Each row is a point. The points of each table are mixes of a few directions, plus a little noise. How many directions does each table use, and how many do they share? Where both have some left over, give the other angles between the two spaces (their principal angles), to ten degrees, smallest first.
In the rows, zero is written as 128.

First:
[[ 50 141]
 [115 131]
 [164 122]
 [181 119]]
Second, 7 rows:
[[142 169]
 [142 168]
 [116  91]
 [103  54]
 [116  95]
 [153 199]
 [125 122]]
Directions: first 1, second 1, shared 0; angles 80

First (4 x 3):
[[205  83 141]
 [139 165 141]
 [ 65 156 116]
 [102 106 115]]
Second:
[[222  96 151]
 [116 122 123]
 [122 185 137]
 [165 149 145]
 [ 39 148 107]
 [116 103 118]
 [116  92 117]]
Directions: first 2, second 2, shared 2

First:
[[158 138 129 174 150 123]
 [122 130 163 121  88  99]
 [ 82 125 126 121 188 227]
 [130 126 123 119 117 115]
 [ 77  98  69  11 101 141]
 [172 142 142 188 136  98]
 [157 137 143 160 115  92]]
Second (7 x 6):
[[153 126  95 132 133 105]
 [137 119  74 102 136 121]
 [142 132 121 142 138 124]
 [119 115  99  83 110 114]
 [103 117 117  82 110 132]
 [ 73 131 163 130 173 224]
 [168 158 228 225  98  75]]
Directions: first 3, second 3, shared 3

First, 8 rows:
[[190 114 134  94 144  95 119 120]
 [136 200 114 138 168 176 142 162]
 [124 107 115 126 116 117 135 103]
 [ 67  97 142 101  79 117 105 107]
 [139 165 161 197 162 111 137 168]
 [ 67 111 121 169 105 171 137 144]
 [176 126 108  86 145 167 126 147]
 [126 101 132 112 105  73 126  77]]
Second (10 x 8):
[[ 77 113 107 135  98 151 138 106]
 [ 77  87 101 127  87 160 136 105]
 [118 249 150 162 175  95 139 133]
 [156 135 139 132 145 108 126 135]
 [ 90 233 137 149 154 123 137 130]
 [114  50 106 120  89 148 130 111]
 [163 147 145 102 150 131 110 159]
 [171 129 144 102 147 128 110 157]
 [177  59 130 121 123 111 123 129]
 [135  80 120 131 112 125 131 116]]
Directions: first 5, second 3, shared 3

First, 11 rows:
[[111 123 164 158  63 136  98 120 146 111  98]
 [109 187  34 103  51 114 100 140 234  85 121]
 [115 144  73  84 125  59 109 210 168 102  99]
 [123  87 172 124 170 156 162 116  90 149 145]
 [150 131 185 187 108 165 114  63  89 151 129]
 [123 130 182 130 129 107 131 124 132 166 112]
 [127 119 179 122 155  99 139 140 113 168 115]
 [107 113 105 117 102 116 110 174 147  83 107]
 [185 167  81 155 158 113 109 115  81 131 143]
 [151 115  98  97 231 176 202  85  85 166 204]
 [109  93 133 130 118 170 138 122 123 100 137]]
Second, 11 rows:
[[142 142 176 154 134 211 143 125 120 101 130]
 [135 124 147 140 108 189 144 143 133 108 106]
 [130  74 151 186  82  79 129 126 205 128 102]
 [115 114  66  83  78 132 141 181 131 133  75]
 [142 106 184 185  92 199 151 134 171  97 101]
 [129 134 128 126 143 112 120 117 121 134 142]
 [115 174  53  31 155 143 124 155  46 143 132]
 [123  88 128 163 101  53 119 121 185 142 115]
 [115 124  92 113 155   7  97 102 130 166 159]
 [132 154 150 135 189  95 105  82 101 138 187]
 [132 175 130  93 174 183 126 121  66 121 159]]
Directions: first 5, second 3, shared 0; angles 40, 40, 60

First:
[[149  85 165 165  62  93  84 153  98 153 229 126]
 [130 122 133 133 119 124 122 132 125 131 141 128]
 [107 174  91  90 197 165 174 102 160 101  22 130]
 [106 172  92  90 196 165 174 103 158 102  25 129]
 [130 120 132 133 117 123 122 131 123 132 142 127]
 [122 139 119 119 143 137 139 121 137 121 105 128]
 [125 135 122 122 139 133 136 125 133 124 110 128]
 [154  76 171 173  48  85  74 157  92 160 249 127]]
Second (11 x 12):
[[141  86  93  76 152 117 117 121 136  99 154 137]
 [157  55 132 155 164 149 129  87  96 110 112 148]
 [127 144 109 115 160 135 108 132 127  94 159 130]
 [100 215 141 155 178 146 102 139 124  90 169 116]
 [131  81 175 148 150 118 149  99 124 124 103 114]
 [108  95 216 146  89  82 193 117 151 178  59  82]
 [117 131 107  60 148  99 119 141 159  98 168 113]
 [ 82 227 167 138 119 110 131 158 155 132 139  89]
 [162 149  32 140 104 187  77 144  92 136 156 193]
 [167  35 111 129 102 135 140 100 109 153  92 158]
 [115 190 125 150  39 132 140 167 139 198  95 127]]
Directions: first 1, second 4, shared 0; angles 80
